Each row of a before or after table is a point. One or more steps were done to the points. Then noise was added and the rows were shuffled. The steps act on columns, c1 being the first. Name the steps. A step turns or swaps two columns, mirrors them in a line or flattens them onto one, adds a multiple of one to another, or multiplies or shifts one. Angles are multiples of 10 degrees, from the lower column toward the higher: turns from -170 to 170, lines from 10 to 170 but not 90. Use the fewest steps. Two steps may share a column if one is a turn and the other turns, adds or multiplies; they go together, in the order done. Otherwise the lowest column goes first.

Before:
[[ 73 -19   4]
 [-13  -4 -41]
 [-95 -55 -41]
 [-72  12  17]
 [-10   3 -10]
 [  7 -56  34]
 [-22 -56   6]
 [-19  -3  48]
 [-30 -64  -9]]
After:
[[ -3 -20 -13]
 [-56 -22   3]
 [ -1 -24  18]
 [-59 -33   2]
 [  0 -12 -10]
 [-60   1  11]
 [  6 -70   6]
 [-15  71   3]
 [-57 -91 -23]]
Steps: swap c1 and c2; multiply c3 by 0.4

Before, 8 rows:
[[ 64  14  18  18]
 [-17 -44  23 -80]
 [ 42 -26 -18   6]
 [-63 -27  36 -89]
 [ 15  -3   4  65]
 [-15  21  29   9]
 [-20  56 -14  15]
 [ 27 -27  -3  10]]
After, 8 rows:
[[  8 -55  26 -82]
 [-47 -49  93 -87]
 [-10  18  57   5]
 [-34  44  18  18]
 [  6  -4  -4  67]
 [ 59  37 -44  16]
 [ 37 -14 -63   6]
 [ 43 -17 -39   3]]
Steps: turn c1 and c2 by 20 degrees; add -1 times c1 to c3

Before (9 x 6):
[[  9   0 -29  -2 -34  21]
 [-29  56 -18 -52 -58 -95]
 [ 29  14 -14  15   3   0]
 [  9  -3   7  -5   6   3]
 [  9  -5 -32 -14  13  16]
 [ 18 -22   0  12 -26  -2]
 [  2  22   9   2  14  48]
 [ 45   5   7 -28   4  37]
 [ 23  36 -15  -8  -5  16]]
After, 9 rows:
[[-10  35 -17  25  -7  10]
 [-47 -20   1   6 -26  -3]
 [  5  -2   6   9   7   1]
 [  7  22   8  -1  15  34]
 [  0  55 -16   2 -59 -66]
 [  5   4   5  57   7  28]
 [-25  13 -15  18   2  -1]
 [ 20  -6 -30  15  13  12]
 [-37   1 -32   9 -33  14]]
Steps: turn c1 and c4 by 120 degrees; add 1 times c5 to c1; multiply c6 by 0.7

Before, 10 rows:
[[ 19  -2   6 -14  -7   0  -8  -2]
 [-14  12  24  42 -16  38   6 -22]
 [-13 -12  10  22  -8 -13   9 -21]
 [-16 -25 -19  13   6 -19 -26 -34]
 [ 16  11 -23   6   7  -7   7  -1]
 [-24 -13 -18  10 -12   2  -3  30]
 [-18 -25   3  20  12  17 -30  -2]
 [-10 -16  13  -2  17 -27 -43   8]
 [ 41  -5  -1   8 -25 -32 -18  -9]
 [ 15 -16 -10   9   8 -19  16  -2]]
After:
[[-14   8 -15 -16 -13   3  -9   1]
 [ 24 -15   4  13   8  96 -25   9]
 [-14  21  24  44 -26 -19   5  43]
 [ 27  -2  12  11 -20 -61  -3 -18]
 [ -2  -1  15  23 -12  60  10   3]
 [ 11  21 -26   6  13  12   7  -3]
 [  1  -4 -18   8  14  34  15 -13]
 [  6 -17  19  21  19 -23 -30  15]
 [ -7  -6  17  -3  26  30 -43 -25]
 [-21   5 -37   7 -41  68 -18 -18]]
Steps: mirror c1 and c3 in the line at 120 degrees; shift c2 by 10; multiply c5 by 1.6; turn c6 and c8 by 130 degrees; multiply c6 by 2.5
